Every row gives one point. To make a cloud, some directions were put in groups of two or more. Within a group, all points are equally far from the middle, so they leave a hole (a ring in 2 directions, a hollow ball in 3). The other directions are filled evenly. Then the cloud was stretched, turned, moved and blurred a little. Count the holes, and give their numbers of directions, smallest first.

Cloud (20 x 3):
[[ -9  27   1]
 [ 16  -5  34]
 [ 25 -10  -8]
 [-11  -2  18]
 [ 41   9 -13]
 [  9 -12 -15]
 [-26  22  -1]
 [ -4 -14  14]
 [-41   5   1]
 [ 16 -18  10]
 [ 58  -2   2]
 [ -6  -9 -28]
 [-24 -14   3]
 [ 60  21  -2]
 [ -7 -17  -8]
 [ 36  19 -16]
 [ 56   2  -1]
 [-13  -8  15]
 [ 45  17 -11]
 [-11 -13 -25]]
Holes: 1 (2)

Cloud (29 x 4):
[[ -4 -43  16  17]
 [ 19 -34  49   5]
 [-15  25 -22  -3]
 [-29 -27  36 -22]
 [ -2 -10   2 -45]
 [ 15  -9 -16  27]
 [ 28 -27  60   9]
 [ 34  36  -9 -13]
 [-15 -40  -9 -32]
 [-34  15   1  38]
 [ 35 -32 -22   9]
 [-41   9  13  50]
 [ 42 -18  31  15]
 [-23 -21  25 -31]
 [-57   6 -12 -12]
 [-28   8  17 -27]
 [ 23  13 -12  21]
 [-38  22 -18  12]
 [-10 -19 -42 -47]
 [ 28 -30  -6 -50]
 [-21  13  28 -27]
 [  9 -39  33 -17]
 [ 15 -18  31 -44]
 [  6 -22 -21 -50]
 [ 28 -29  33 -38]
 [ 36 -37  13  -3]
 [ 15 -22  34  27]
 [ -5 -25 -36  33]
 [ -2 -24  52 -29]]
Holes: 1 (2)

Cloud (84 x 8):
[[-10   3 -28  43  -1   8   2 -16]
 [ -3  -3  38  -9  26 -17  -2  57]
 [ 14  17  16  16   0 -13 -24  28]
 [ 13 -25 -17 -32  26  38  -4   0]
 [-19 -15  -7   3  18  14   8 -19]
 [-48  28  20   0 -28  13 -12   8]
 [ 12   5  -2   5  42 -17  34 -12]
 [ -5  12  29   6  -4   5 -14 -12]
 [  9  -7   5 -34  -5  -8 -29  16]
 [  6   3  17 -32  22 -24   0 -15]
 [-17 -19  32 -17  10  -3 -10 -18]
 [-56  -3   3  -1   0  11  33   1]
 [ 15   0 -10   5   8   3 -31  32]
 [ 20  17  -1   1 -22  11  20 -12]
 [ -2 -29  28   0  26  -9   0  -3]
 [-24 -10  16   1  26  21   6  -1]
 [-31  -1   0  27 -13  35 -13 -10]
 [-34  -2  -9   3  10  -6  36  40]
 [-30  -1  19  29   1 -25  10  -4]
 [ 22   1  20 -14  34 -11   0 -36]
 [-19   8  16  -6   7  21 -16  22]
 [ 13   1 -21   4  11  18 -12  39]
 [-18  -4  13 -38  37 -21  15  -1]
 [-30  13 -16   8  -8  -8   3  -5]
 [  8 -10  11 -20  13 -15  42  12]
 [  3   2   1 -13 -24  -6  19   3]
 [ 12   9  16 -28  16 -46 -13  38]
 [ 31  21  23  -6  37   7  15  33]
 [  2   5  13 -47   6  17 -12 -10]
 [  8 -19 -32   4   9  -6  13 -13]
 [ 24 -14   9   5   4 -14  -2  28]
 [  3 -24   0  -7  52  -3  18   1]
 [  7  10   1 -29  -6  27 -22 -20]
 [-19  -8  14 -40  49 -12  23  -3]
 [  5 -22 -31  -9   1  32  17 -20]
 [-20 -21  35  14  11 -12  -4   6]
 [-47  21  31  -5  10   6  24  -1]
 [  1 -30  25 -24  15 -14  42  14]
 [-26  28 -18  32 -13   4 -26  -1]
 [-31   1 -16 -16  -1   6  33   4]
 [-31  16 -17  24  -8 -21  10  14]
 [  1 -22   3 -16   0 -15  32   4]
 [  1  27  -5   1  14 -28   0  13]
 [-22 -25 -36   1  -2   0  -8  -1]
 [ 17   1  -3   4  41  -2  51  -2]
 [ 24  12   6   2  10 -11  16  38]
 [ 17   1   6  -9 -11 -23 -37  15]
 [ -8 -19  28 -34   4   5 -19 -15]
 [ -6  -4  12  -7  -4 -17 -37  17]
 [-23  -3  19 -27  -7   6 -23  23]
 [ -6 -16 -42 -13  29 -10  11  15]
 [ -2 -25   4 -38  28  34  -2   4]
 [ -5  -8  -1  39 -25   7 -13  19]
 [  3  24   0  -4  42 -33   3  27]
 [ 13 -16   0  10  34   2   3 -26]
 [ -2  18  34  11 -13 -41   1  52]
 [-10 -10   1 -52   3  33  -8  20]
 [ -3  -9 -14  24   6  35  25 -22]
 [ -9  26  13  -1  11 -10 -11  15]
 [  5   5  27 -15   7  -3  35  29]
 [-20  18  -9 -21  -5  -7 -31  21]
 [ -5  -2   1 -29   8  -1  31 -37]
 [-16  10  19   4  28 -32   7  10]
 [-26 -19   7 -33  20  37  -8  -5]
 [-10  15   9 -17  -9 -31 -15  15]
 [ 24  20  24 -13  20   1  32  19]
 [ 27 -30 -18   2  37  -3   8  -9]
 [ 14 -20   8  11  35  15  21   0]
 [-40 -19   1  11 -36  13  19  10]
 [  1  12  16 -44  34 -20  -6  27]
 [-40  -6  19  14  -3  12 -11  38]
 [  3  18  -9  -3   5  25 -29  -5]
 [-32  22  26  21  -5 -14 -16  22]
 [ 42   8  -1 -28  12   6 -14  -9]
 [-60   5   9  20 -19   0   4  -4]
 [  9  35  17  22  29  -5  11  -9]
 [-38  -5  22 -19  -6   7   5 -33]
 [  5  21 -44  17   1  17  22  20]
 [ 14  31  -5   6 -24  17 -12  -2]
 [-23 -18   7 -23  12 -11  24 -25]
 [  6  24 -15   2  -2  16 -34  -4]
 [-13 -36  13  13   6 -25  -8  10]
 [ -4  15  -5 -10  19  -4   0 -15]
 [ 18  15  20 -18  15  -2  37  16]]
Holes: 1 (3)

Cloud (106 x 9):
[[  1 -25   7 -17 -27 -13  46   0   4]
 [-16 -10 -22 -15  -3 -27  -9 -16  20]
 [-14  22 -30   4 -16  30   2   6  34]
 [ 28 -12  31   8 -17   7   4  -9  31]
 [  4  29  23  -8 -40  15  13   6  27]
 [-37   1  18 -23  -3  33  13   0   1]
 [-17   4 -33  16 -10  19 -23  10  10]
 [ 11  17  15  17  -7  19   8 -29  -8]
 [-30 -20  -3 -32 -28 -13  14 -20 -13]
 [-12  16 -31 -18 -22   9   3 -38  -2]
 [ -1  27  13 -15 -11  25  -3 -33  13]
 [ 22  15  14  23  -2  12  24  22   7]
 [-27 -39 -22  -6  -6 -17 -14  -7  12]
 [-32   0   1 -20  -2  -7  -1  26 -21]
 [  9 -27 -20 -15 -25 -13  30  -4 -40]
 [ -5  -5   9 -10   7 -20 -14  -8  27]
 [ 17  12 -13  -2   5   9 -10 -18  -1]
 [  9   5 -28 -40 -23  -8  13   1 -20]
 [  5 -45  14   2   2  25   1 -19   9]
 [ -9 -24   2 -28  -5  29  19 -23 -13]
 [ 25 -16 -17 -15 -42 -21   8 -31   5]
 [-13  -5  -3 -22 -13  21  -8  -3  48]
 [ -2 -17  28 -26   5   6  38  -8   8]
 [ 34  10  17  18 -34  21  23 -20  30]
 [ -2  17   7   8 -34  -8 -29   0 -12]
 [-26 -28  18   0 -22 -27   4  14 -28]
 [-10 -40 -16 -26 -11 -22  20   5 -23]
 [-18  14 -23 -10   8 -13  -8 -22   8]
 [-21   5  -8  14 -16  11 -26  -3 -21]
 [ 24  13  21 -14  -9   5  23   3 -30]
 [-33  15 -19  16   8   8  36  19   1]
 [  8 -11 -13  -5  -5 -30  15  10  32]
 [-21 -37  36  12  15  -6  24   7  16]
 [  6  35   4 -15 -60  15  -9 -25  -2]
 [  6  -2 -10  10 -18 -32  54 -33 -18]
 [-28   1  34 -15  -3  25  17  25  23]
 [ -8   7   6  10 -26   4  45  18  27]
 [ 44  17 -24  -6 -53   6  18 -18 -15]
 [ 31  26   5 -22 -33   7  52 -18  -6]
 [ 14  49 -26  -6 -33  -8  10 -21  -1]
 [ -2 -30   4 -16 -36 -20  35 -30 -13]
 [-34   0 -27 -20  -2 -15  12 -29   2]
 [-29 -13  -4 -34 -16  25  -4 -26  -7]
 [ -2  13  23  27   5  12  36  21  -3]
 [ -5  -5  36 -28   8  -2  38  -4  12]
 [ 20 -16 -32 -25 -20  15  23   3  -8]
 [ 19   5  -7   6  -6  56  -1 -14  22]
 [-14 -40   0 -24   7 -14  -1  33  -6]
 [ 27  16  31 -17 -10   7  37  -5 -15]
 [-49 -15  16  18  18 -13  13  14  16]
 [ -6   1  29 -36  -4  17  -1  20  12]
 [ 30 -17  19 -44 -39   9  14  -1 -14]
 [ 25  -6 -21 -17 -21 -16  26 -16  29]
 [ -4  33  -7  13  -2   5  17  25   3]
 [  9  24 -24   3 -12   1  38   7 -10]
 [-24  -4 -17 -39  -5  -2  30   1   4]
 [ 13  -1 -19 -34 -25 -22  28  -4 -29]
 [-15 -21   2  14 -13  23   9 -12  49]
 [ 26 -21 -26  -3 -31  17   9 -26  13]
 [ 11  -9 -35  10 -37  26 -11  15  -3]
 [ 10   1 -34 -35 -13 -11   5 -12  17]
 [  6  -9   1 -34 -20  12  -7 -28  25]
 [-34   5 -24  -9  -8   5  12   2 -32]
 [-19  15 -15 -18 -14 -26  32 -28 -25]
 [-12  25  17  -7  13  17  -9  21  37]
 [-20  -1 -23  21   0  22 -18  -4 -12]
 [ 32 -22  20  -9 -22   8  -8 -29  -9]
 [ 46  20  13 -18 -33  18  33 -16   3]
 [-26 -39   4  -9 -14  -1  25 -17  19]
 [ -5   9   3  21  -3  21  -6 -14 -14]
 [ -3  23  40 -31 -11   1  27  -5 -10]
 [ 22 -19   8 -18 -46  11   1   3  16]
 [  9   8  -5 -33  -9  50 -27  -2   7]
 [ 11  40  22 -24  -4  20  31  -3  18]
 [ -2  -2  26 -13 -28  42 -18  32   8]
 [  3 -22 -21  -5 -15  -9  42  -4 -21]
 [  5 -26 -13 -21 -18 -20  -9  23   2]
 [ 15   6  26   5 -48  13   2 -11  25]
 [-14 -15 -18 -18 -31   2 -15  34  -4]
 [ 19   5  -7  -7  -4  49 -27  -3  -3]
 [ 20   6 -26 -16 -31  46  10   5  -9]
 [  2 -13  -8  -6 -10 -35  53 -15 -14]
 [  6  25 -32   9  12  12   3   3  17]
 [-27 -20  15  -4   4 -13 -18  -6  10]
 [-20  39   7  -7 -39 -12  43  -5 -15]
 [ 26 -19 -15 -15  -8  28  15 -11  37]
 [ 11  25 -10 -26 -22  48  -2  -2   9]
 [ 20  -2  -5  20 -29 -20   4   4  10]
 [ 12 -29   2   4   4  18  -7 -20 -11]
 [ 19 -13  15  -4  -2 -28  35  11  -8]
 [ -8  -5  -4 -23  18   2 -25  12  27]
 [-25   8  22 -20 -23   4  13 -32  11]
 [ 13 -11  13   2 -26  27  47  -2  -7]
 [-24  12 -28   4   2  12 -26  -2   5]
 [  3 -27  14   2  -6  39 -12  18  47]
 [ -9 -12 -19  -3 -39  25 -20   5  17]
 [-28 -16 -11   4 -21  25  -8  -8  33]
 [-30 -32  -6  12 -30  -9  10   5 -19]
 [-18 -11 -17  32 -10  -3  37 -12  -2]
 [ 31   4   6  26 -21   0  -1   6   2]
 [ -2 -10 -21   5 -32  12 -12  35  -6]
 [-30 -10  38  12 -11  17  -5   4  -4]
 [-11  17  20   6  14  15  33  -4 -10]
 [  6  24  -5 -15  -5  19 -21  17  -9]
 [ 37   0   6 -38 -51  -7   5 -27   4]
 [ -1   3  13  22 -16   0 -18   9  14]]
Holes: 3 (2, 2, 3)

Cloud (107 x 9):
[[-48  36  -8   2   8  17   4  -3 -27]
 [ 11 -12  24   8  -3   4 -20 -10  -7]
 [-21  22  11  23   9 -36  21   5   5]
 [ 16  11 -31  -5  -1  24  18 -15  -4]
 [-28  17  17  24  28  24  34  27 -12]
 [-42  20  -7   0   9 -18  27  -8 -29]
 [  7 -11  24  -3  15  12  -3  -4   8]
 [-28  30 -19 -13   1 -29  22  12 -12]
 [ -4  -2   2 -26 -29   7 -27   1   3]
 [ 31  19 -31 -16 -23 -16  32  -6  -3]
 [ 27  15 -17 -37 -49 -24 -22  15  -8]
 [-40  18  -3  53  15   2  11  16  18]
 [-12  19 -15  30  12 -18 -31  10  28]
 [ 26  -3  22  -7  -9 -42 -14  -2  -6]
 [-23  -7  15  33   2 -27  11  45 -11]
 [ 20  59   4  10 -16 -18 -18   3   1]
 [ -6  18  42 -18 -10  -5  23  27 -15]
 [-14  22 -15 -14   4 -36  24  15  11]
 [ 27  24 -15 -17 -23 -19  25   0  17]
 [ 37  12   1 -33 -36 -28 -11  26 -17]
 [-38  -6  -9   6 -18 -30  -6  11 -26]
 [ -5  -6  39 -11  -2 -11   0 -20 -13]
 [ -8  25 -26   6  23 -18 -11  -5 -16]
 [  9  18 -34 -17   1  34  15 -15 -25]
 [-42 -31   5  -3  -3 -15  31  19 -24]
 [  5  10  12  34 -16   7 -13  47  17]
 [-20  14   6  25  39   2  -4  10 -29]
 [ 27  14  14   2 -18 -19  22  -6 -16]
 [-11  13  -1  17 -13 -29 -36 -15  22]
 [-19  41  -4  -9  -4  27  -3  -2  -6]
 [ 19  22   1  12 -18   2 -16   8  54]
 [ -6  11 -45  15  33  10  26  23 -38]
 [-32  35 -11  20  -1 -12 -16   2 -14]
 [ 12  14  -2   4 -20  -2  40 -13 -34]
 [  4   3   3 -25  14 -44   1  16 -23]
 [ 10  29  -2  12 -49 -16 -17 -17   3]
 [-14  28 -23  -4   5 -10  43  19 -48]
 [ 20  19 -43 -14 -19   1 -12 -29  -9]
 [  4   5   1  11  31 -26 -23  17 -23]
 [-15  37 -47   6 -20 -22   2  10 -40]
 [-28  34 -29  21   5  -4  -7  -6 -32]
 [-19  19  17  -3 -17  23  -8  39  36]
 [-25 -29 -23 -28  18   5  -3  11 -36]
 [-41  -5  36  37  15  -1  22  45  -8]
 [ 16  28   6 -43   3  -8  -8  33 -33]
 [  5  40 -43  -5  20  -8 -15  32   6]
 [-32  38  32  13  29  27   5  19  18]
 [-55  25 -16   0 -19   6   3   5 -38]
 [-41  31  15  -4  32  -3   0   2 -12]
 [-49  15 -21 -23 -21 -12  19  36 -24]
 [-19 -11  -7  -1 -24 -38   2  24   7]
 [ 35  48  -7 -16  -1  -2 -16   2  -1]
 [-48   9   8   7 -15 -12  15  47  -1]
 [  8  14 -17 -36 -21 -32 -37   3  24]
 [-44  27 -25 -23  17   5   1   4 -20]
 [-11  33 -34  26   0  18  13  23  -3]
 [-35  33   4   4  28  29  15  21   3]
 [-59  10   3  16  11  17  -8  29  17]
 [ 15  -4   2  12 -11 -28  16 -26 -31]
 [-16  40   0 -26   1  28  -2  25  25]
 [-36 -12 -15 -10  35  10  11   0 -53]
 [-21 -29 -11  -5  31   9  14  13 -20]
 [  4  17 -15 -17 -10  17  52   6 -25]
 [ 13   1 -23   1  19 -18  23   9  11]
 [-43  16  21 -15 -10 -35 -17  14  24]
 [ -1  20  29 -21 -11 -17  17 -21   9]
 [  2  16 -18   7 -25 -14   2 -44 -17]
 [ -5  16   0   6 -44   0 -20   0 -21]
 [ -5  18 -19 -44 -31 -15   4 -20   0]
 [  2  14 -33 -18  -8   4 -26  42 -31]
 [ -6 -11  38  -4 -12  -1 -35   3  25]
 [  0  -3 -10   4 -18  23   5  39  -9]
 [ 11  12 -23 -16 -49 -10  -6  12 -39]
 [ -7  16   9  35  15 -37  21   8  13]
 [ -3  -6 -38 -22 -26   9 -19 -11  -2]
 [-31  21  23  29  17 -25  20  18  36]
 [-22  11  23  13  25  -3 -12  21 -34]
 [-25  36 -11  -8  17 -14 -16  10   1]
 [-40   4 -38  -4   1   1 -15   1 -16]
 [-34  15 -25 -16  -5  24   5  50   1]
 [ -2  -9  -6  14  15  21  13 -28 -10]
 [-28  29 -18 -14 -33  20  -2  -8 -29]
 [-22  39  12  24   5 -28  17  32  24]
 [ -8  -8   4  16 -31   8   0  10  35]
 [-23  12  -1  25 -25  17 -22   9 -31]
 [-26  29 -35  34 -22 -22   0   1 -37]
 [-34   5  -2 -16   9   0 -23  39 -19]
 [ -6  -8  18   9 -18  14  36  17 -23]
 [ 18  12 -24 -31  27 -17 -10  -2   0]
 [  1  -9   8 -60  -7 -10   7  -5 -28]
 [ -4  36 -10  36   2  25   1   7   5]
 [  3  -4 -42   1 -17   6 -12  -9  13]
 [-12 -15  -8 -19  15 -15   0  -9 -42]
 [ 14 -16  -3 -12 -34 -20  16   4 -26]
 [  3  -6  50 -24 -17 -20  15  21  19]
 [-24  25 -15  -2   6 -28   0 -10 -14]
 [ 17  -4  24  10 -39 -23   1  16   6]
 [-18  28 -43   2  -5 -29  14  -2 -35]
 [-25 -15 -36   8   8   1 -17  26 -29]
 [-46  19  20   9  23 -12  17  -9 -32]
 [ -9  -8   0 -10 -23 -39 -25   6  -2]
 [ -6  -1 -30  20  31   0   5 -12 -20]
 [ 16  25 -28   7 -26   1  -1 -40 -27]
 [ -8  17 -28   8  21 -17  22  24  13]
 [ 11  43  12  -5  -2 -12   6   8 -28]
 [-32   7   1  20  18   8  48  27 -40]
 [-31 -10 -39   8  -1  10   1  -4   6]]
Holes: 3 (2, 2, 2)
